Each row is a point. Two turns around zero, p and q, are shown by what they do to some points. Where does a point land after both, in the order given? Backwards means that the second turn is done in reverse. Each puzzle has new turns, and all numbers are rounded.
In the rows, zero is written as 128.

Turn p:
[112 100] => [115  99]
[ 98 121] => [ 99 118]
[175 162] => [172 166]
Turn q:
[124 145] => [111 132]
[189  85] => [195 162]
[122 148] => [108 132]
[ 81 143] => [93 94]
[123 119] => [134 119]
Where do these land?
p, then q: [167 172] => [103 181]
q, then p: [ 92 138] => [105  99]
p, then q: [124 122] => [132 122]
q, then p: [128  80] => [172 109]

Turn p:
[132 163 109 131] => [ 94 143 143 131]
[149 119 168 128] => [140 125  89 149]
[163 142  91 140] => [ 90 150 120  97]
[ 93 101 164 176] => [141  56 120 140]
[135  98 106  78] => [169 167 136 102]
[ 71 135 157 109] => [158 109 165 171]
[153 138 101 134] => [102 146 123 106]
Turn q:
[102 155 153 128] => [ 86 116 133 116]
[178  31 165 123] => [170 136  37 183]
[130 156 113 135] => [125 129 160 126]
[106 124 134 147] => [110 148 121 117]
[106 149 130 104] => [114 103 136 103]
[109 145  95 124] => [136 132 155  97]
[164 135 107 135] => [154 132 152 152]
Where do these land?
q, then p: [123  95 141 137] => [105 139 147 110]
q, then p: [135 143 141 132] => [132 107 131 131]
p, then q: [ 87  85 145  44] => [133 107 154 227]
p, then q: [115 148 126 166] => [119 146  95 105]
q, then p: [140 138  97 143] => [118 133 104 155]
p, then q: [167 158 118 147] => [116 134 144  78]

Turn p:
[ 86 151 129 107  90 134] => [167 166 122 134 163 128]
[170  86 158 139 181  70] => [ 53 117 115  91  76 154]
[175 104 115  95  87 139] => [133 159 168 150  85  97]
[127 162 194 110  98 133] => [163 160 125  66 134 106]
[ 93 127 106 136 151 161] => [155  95 120 153 145 153]
[142 139 100 140 164 112] => [ 98 100 101 146 124 120]
[102 126  94 169 124 148] => [129  98 146 157 170 139]
Turn q:
[147 125 139 126 113 106] => [133 160 138 125 129 132]
[ 87 163 147 106 153 122] => [136  88 143  92 132 163]
[128 157 155 181 177  85] => [121 118 190  92 179 102]
[137 110 149 100 147 177] => [148 114  71 128 151 135]
[106 101 150  98 177 175] => [123  88  65 106 160 140]
[159 101  95 182 101 150] => [121 147 122 173 114  63]
[150 174  87 136  83 106] => [146 143 181 175  93 135]
[ 87 130 144 114  94  97] => [123 139 141  88  84 149]
[151  91  85 108 108 133] => [102 154 100 173 111 134]
Where do these land?
q, then p: [130 100 114  92 163 111] => [161  97 113 151 146 154]
p, then q: [127 119 146 153  81 100] => [148  99 138  91 146 159]
p, then q: [113 100 138 131 110 159] => [163 141 108 121 150 119]
q, then p: [212 136 174 146 161 121] => [ 98  72  61 101 101 102]
q, then p: [109 139 103 147 138 129] => [119 140 144 114 132 158]
q, then p: [140 117  94 117  96 187] => [ 86 119 170 160 160 109]
q, then p: [ 66 185 126 110 146  90] => [185 146 168  97  86 164]
